Rows are points. Each copy is the shape, with its points in the same order, turned, moved and blurred by noise. Is it also mirrored, or only turned?

Shape:
[[-0.13 -0.68]
 [ 0.46 -0.10]
 [ 0.55  0.22]
 [-0.09 -0.67]
 [ 0.41  0.12]
 [ 0.32  0.37]
 [ 0.03  0.28]]
Copy 1:
[[-0.47 -0.24]
 [ 0.38 -0.41]
 [ 0.70 -0.26]
 [-0.39 -0.32]
 [ 0.50 -0.22]
 [ 0.63 -0.03]
 [ 0.41  0.21]]
Copy 1 is: only turned
Copy 2 (7 x 2):
[[ 0.54 -0.71]
 [ 0.59  0.11]
 [ 0.41  0.41]
 [ 0.57 -0.68]
 [ 0.38  0.24]
 [ 0.15  0.36]
 [-0.03  0.08]]
Copy 2 is: only turned

Shape (8 x 4):
[[-0.22  0.79 -0.28 -0.61]
 [-0.53  0.93  0.04 -0.01]
 [-0.46 -0.05  0.08 -0.05]
 [ 0.21 -0.01 -0.12 -0.20]
 [ 0.31  0.05  0.15 -0.06]
 [-0.51  0.83 -0.52 -0.08]
 [ 0.19 -0.56  0.46  0.09]
 [ 0.02 -0.33  0.42 -0.23]]
Copy 1 (8 x 4):
[[-0.22  0.80  0.58 -0.58]
 [-0.17  1.18  0.48  0.12]
 [ 0.08  0.22  0.34  0.27]
 [-0.23  0.10 -0.03 -0.23]
 [-0.46  0.16 -0.17  0.02]
 [ 0.25  1.11  0.31 -0.32]
 [-0.35 -0.38 -0.14  0.46]
 [-0.39 -0.25  0.22  0.23]]
Copy 1 is: mirrored
Copy 2:
[[-0.04  0.97 -0.45 -0.01]
 [-0.50  0.94  0.03  0.45]
 [ 0.03  0.10  0.08  0.43]
 [-0.09  0.02 -0.16 -0.26]
 [-0.22  0.05  0.20 -0.32]
 [-0.57  0.77 -0.52  0.44]
 [ 0.06 -0.51  0.49 -0.16]
 [ 0.29 -0.13  0.36 -0.11]]
Copy 2 is: mirrored

Shape:
[[-0.45  0.19  0.23 -0.07 -0.25 -0.38]
 [ 0.38  0.08 -0.21  0.12 -0.35 -0.20]
 [ 1.31 -0.02  0.06  0.25  0.10 -0.13]
 [ 0.05  0.03 -0.37  0.00 -0.38  0.96]
 [-0.12  0.17  0.06 -0.48 -0.15 -0.30]
 [-0.36 -0.10 -0.45  0.22  0.27 -0.48]
 [-0.29  0.15 -0.34  0.39 -0.10 -0.46]
 [-0.35  0.23 -0.18 -0.01  0.78  0.08]
 [ 0.36  0.13 -0.33 -0.04 -0.15  1.08]
 [-0.40  0.14 -0.54 -0.28 -0.35  0.11]
 [ 0.10 -1.18  0.47  0.09 -0.04 -0.19]]
Copy 1, 11 rows:
[[-0.34  0.07  0.35  0.06 -0.19 -0.33]
 [ 0.26  0.00 -0.38 -0.25 -0.15 -0.35]
 [ 1.19 -0.28 -0.65  0.16  0.08 -0.38]
 [-0.05  0.02 -0.48 -0.53 -0.22  0.71]
 [ 0.07 -0.07  0.48 -0.24 -0.25 -0.32]
 [-0.37 -0.27  0.01 -0.29  0.54 -0.56]
 [-0.40  0.06 -0.16 -0.15  0.27 -0.59]
 [-0.05 -0.18  0.37 -0.25  0.80  0.12]
 [ 0.36  0.07 -0.49 -0.56 -0.12  0.90]
 [-0.36  0.12  0.07 -0.71 -0.16 -0.01]
 [-0.02 -1.34 -0.08  0.31 -0.26 -0.24]]
Copy 1 is: only turned
Copy 2:
[[-0.53  0.32 -0.07  0.15 -0.49  0.11]
 [ 0.13  0.05  0.03 -0.24 -0.62 -0.48]
 [ 0.61  0.13  0.58 -0.24 -0.19 -1.18]
 [ 0.47 -0.62  0.21 -0.41 -0.28  0.46]
 [-0.61  0.12  0.13 -0.33 -0.32 -0.13]
 [-0.10  0.45 -0.73 -0.02 -0.08 -0.17]
 [ 0.04  0.53 -0.47  0.01 -0.48 -0.11]
 [-0.05  0.43 -0.11 -0.20  0.49  0.24]
 [ 0.66 -0.59  0.44 -0.53 -0.06  0.27]
 [-0.24 -0.07 -0.32 -0.53 -0.46  0.42]
 [-0.36 -0.65 -0.31  0.71  0.02 -0.85]]
Copy 2 is: only turned
Copy 3, 11 rows:
[[-0.46  0.67 -0.05 -0.15 -0.13  0.12]
 [-0.01  0.13 -0.21  0.53 -0.35  0.01]
 [ 0.76  0.12  0.07  0.96  0.07 -0.17]
 [-0.17 -0.44  0.43  0.22 -0.75  0.65]
 [ 0.01  0.47 -0.21 -0.34 -0.27  0.13]
 [-0.53  0.01 -0.59  0.03  0.29  0.07]
 [-0.70  0.30 -0.45  0.36  0.03  0.17]
 [-0.17 -0.07 -0.16 -0.24  0.55  0.77]
 [ 0.19 -0.53  0.47  0.36 -0.54  0.77]
 [-0.49 -0.06 -0.28 -0.22 -0.60  0.39]
 [-0.19 -0.12  0.59  0.01  0.23 -0.95]]
Copy 3 is: only turned

Shape (13 x 8):
[[-0.27 -0.62 -0.59 -0.34 -0.26  0.55  0.15 -0.21]
 [ 0.07  0.18 -0.23  0.70 -0.40  0.60 -0.01 -0.28]
 [-0.36 -0.14  0.04 -0.23 -0.35 -0.26 -0.91 -0.50]
 [-0.29  0.21 -0.63 -0.22  0.40 -0.30  0.02  0.39]
 [ 0.34  0.02  0.46  0.00  0.27  0.35  0.24  0.38]
 [ 0.47 -0.16  0.19  0.42 -0.55  0.19 -0.88 -0.06]
 [ 0.20 -0.67  0.34  0.31 -0.42 -0.42  0.12 -0.24]
 [ 0.19  0.32 -0.42 -0.12  0.21 -0.41 -0.74 -0.61]
 [ 0.37  0.51 -0.62 -0.30 -0.09  0.46 -0.31  0.37]
 [ 0.30 -0.55  0.04  0.00 -0.08  0.59 -0.29  0.38]
 [-0.24  0.36 -0.63  0.17  0.60  0.16  0.09 -0.45]
 [ 0.20 -0.57 -0.03  0.85 -0.10 -0.45  0.06 -0.05]
 [-0.05 -0.48  0.05  0.69  0.13 -0.37  0.31 -0.71]]
Copy 1, 13 rows:
[[-0.16 -0.51 -0.21 -0.33 -0.24  0.01  0.69  0.30]
 [ 0.52  0.52 -0.27 -0.01 -0.42  0.65  0.70  0.31]
 [ 0.70 -0.18 -0.09  0.46  0.11 -0.16  0.22 -0.60]
 [-0.61  0.38 -0.25  0.41 -0.09 -0.25 -0.19  0.18]
 [-0.03  0.39  0.23 -0.37  0.00  0.74 -0.42  0.21]
 [ 1.19  0.36 -0.49 -0.15  0.19  0.32  0.11 -0.08]
 [ 0.69 -0.07  0.44  0.22  0.60  0.34  0.24  0.48]
 [ 0.16  0.50 -0.54  0.55  0.50  0.07  0.34 -0.67]
 [-0.15  0.71 -0.61 -0.43 -0.32 -0.08  0.04 -0.16]
 [ 0.41 -0.15 -0.32 -0.54 -0.04  0.37 -0.24  0.31]
 [-0.53  0.39 -0.44  0.55 -0.15  0.57  0.49 -0.15]
 [ 0.58  0.25 -0.06  0.49  0.57  0.36  0.20  0.78]
 [ 0.26  0.01  0.16  0.78  0.58  0.79  0.54  0.48]]
Copy 1 is: only turned
Copy 2 (13 x 8):
[[-0.04 -0.61 -0.85 -0.23  0.08  0.08 -0.32 -0.53]
 [-0.28  0.14 -0.52  0.41 -0.48  0.47  0.28 -0.50]
 [-0.02  0.35 -0.38 -0.08 -0.44  0.07 -0.98  0.29]
 [ 0.10 -0.14 -0.42 -0.13  0.36 -0.25  0.30  0.60]
 [-0.12 -0.31  0.49 -0.33 -0.17  0.31  0.44 -0.15]
 [-0.03 -0.06 -0.11  0.25 -1.12  0.60 -0.36  0.13]
 [-0.19 -0.40  0.25  0.42 -0.63 -0.37 -0.46 -0.33]
 [ 0.70  0.50 -0.29  0.32 -0.12  0.10 -0.41  0.46]
 [ 0.44 -0.05 -0.68 -0.42 -0.36  0.41  0.52  0.25]
 [-0.13 -0.73 -0.12 -0.23 -0.47  0.62 -0.06 -0.08]
 [ 0.22  0.31 -0.44  0.36  0.61  0.21  0.21 -0.01]
 [-0.30 -0.51  0.14  0.93 -0.45 -0.18 -0.10 -0.02]
 [-0.15 -0.12  0.17  0.91  0.04 -0.23 -0.32 -0.45]]
Copy 2 is: only turned

Shape (14 x 11):
[[-0.17 -0.56 -0.34 -0.30 -0.30 -0.11  0.09  0.52 -0.37  0.07  0.05]
 [ 0.39 -0.29  0.06  0.29 -0.35  0.23 -0.03  0.36  0.00  0.55 -0.24]
 [ 0.19  0.29 -1.02 -0.69 -0.56 -0.20  0.53  0.11  0.47  0.10 -0.22]
 [ 0.03  0.30 -0.05  0.04 -0.20 -0.11 -0.51 -0.29 -0.13  0.25  0.46]
 [ 0.27 -0.37 -0.46 -0.09 -0.68  0.38  0.50  0.11 -0.18 -0.48 -0.42]
 [ 0.34 -0.72 -0.76 -0.39 -0.54  0.46  0.91 -0.12 -0.49  0.35  1.16]
 [ 0.00  0.19 -0.17  0.13  0.43  0.54 -0.43 -0.11 -0.01  0.22 -0.31]
 [ 0.12  0.00 -0.06  0.12  0.14  0.59 -0.91 -0.17  0.44 -0.03  0.22]
 [ 0.51 -0.15  0.35 -0.20 -0.51  0.42  0.28  0.14  0.22 -0.44  0.13]
 [-0.27  0.31 -0.26 -0.16 -0.07  0.18  0.30  0.55 -0.10  0.07 -0.07]
 [-0.14  0.03  0.04 -0.11 -0.22  0.04 -0.14 -0.24 -0.19  0.68 -0.10]
 [ 0.28  0.32 -0.12 -1.15  0.26  0.44 -0.27  0.01 -0.23  0.26 -0.15]
 [ 0.87  0.71  0.11  0.45  0.33 -0.52 -0.45  0.13 -0.42  0.74  0.14]
 [ 0.54  0.01  0.07 -0.02  0.24 -0.03  0.17 -0.22  0.71 -0.35 -0.47]]
Copy 1 (14 x 11):
[[-0.41 -0.15 -0.39 -0.37  0.55 -0.06  0.24  0.81 -0.22  0.12 -0.04]
 [-0.34 -0.32 -0.15  0.14 -0.03 -0.05 -0.13  0.21 -0.41  0.60  0.25]
 [-0.19 -0.34 -1.02 -0.44  0.46 -0.37 -0.54  0.11  0.80  0.46 -0.35]
 [-0.52  0.01  0.16 -0.45  0.46  0.07 -0.23 -0.43 -0.14 -0.07  0.31]
 [-0.45 -0.47 -0.50  0.35 -0.02  0.25  0.10  0.52  0.58  0.10 -0.36]
 [-0.10 -0.67 -0.39 -0.76  0.02 -0.09  0.77  0.68  0.83  0.00  0.85]
 [-0.14  0.17 -0.02 -0.22  0.18  0.92 -0.28 -0.13 -0.24  0.63  0.02]
 [ 0.12 -0.27  0.14 -0.20  0.31  0.83 -0.51 -0.42 -0.41  0.00  0.10]
 [-0.13 -0.60  0.20 -0.10 -0.44  0.05 -0.21  0.31  0.19 -0.05 -0.33]
 [-0.38  0.29 -0.65 -0.64 -0.02  0.21 -0.18  0.44 -0.15  0.34 -0.27]
 [-0.60 -0.13 -0.10 -0.52  0.35  0.04  0.18 -0.27 -0.26  0.63  0.01]
 [-0.45 -0.45  0.20 -0.97  0.51  0.42 -0.62  0.36  0.17  0.81 -0.19]
 [-0.51  0.85  0.52 -0.06  0.31 -0.29 -0.76 -0.09 -0.23  0.76  0.71]
 [ 0.41  0.06  0.04  0.29  0.12  0.12 -0.37 -0.07  0.27  0.45 -0.71]]
Copy 1 is: mirrored
Copy 2:
[[ 0.09 -0.27 -0.92 -0.35  0.03  0.16  0.22 -0.02  0.00  0.09  0.26]
 [ 0.54 -0.34 -0.24 -0.36 -0.16  0.09 -0.49  0.34  0.11  0.43  0.02]
 [ 0.67  0.98 -0.96 -0.18  0.20  0.72  0.12  0.59 -0.34  0.14 -0.04]
 [-0.23  0.46  0.02 -0.19 -0.30  0.18 -0.52  0.10 -0.14  0.17  0.64]
 [ 0.89  0.06 -0.67 -0.16 -0.14  0.74  0.15 -0.28  0.25 -0.09 -0.11]
 [ 1.03  0.41 -1.08 -0.54 -0.62 -0.10  0.54 -0.15  0.32  0.23  1.33]
 [ 0.01  0.38 -0.13  0.27  0.04 -0.24 -0.69 -0.12  0.30  0.36 -0.20]
 [-0.13  0.30 -0.01  0.36  0.18  0.26 -0.89  0.00  0.59  0.49  0.47]
 [ 0.54  0.07  0.00 -0.43 -0.08  0.79  0.11  0.15  0.78  0.12  0.18]
 [ 0.02  0.29 -0.59 -0.03 -0.25  0.04  0.11  0.34  0.19 -0.07 -0.23]
 [ 0.03  0.25 -0.22 -0.31 -0.33 -0.01 -0.26  0.00 -0.30  0.69  0.10]
 [-0.15  0.97 -0.59 -0.78  0.26  0.03 -0.27 -0.18  0.50  0.48 -0.20]
 [ 0.04  0.36  0.40 -0.76 -0.06 -0.60 -1.03  0.55 -0.35 -0.27  0.21]
 [ 0.61  0.43  0.39  0.10  0.69  0.46 -0.12  0.26  0.24  0.20 -0.17]]
Copy 2 is: mirrored
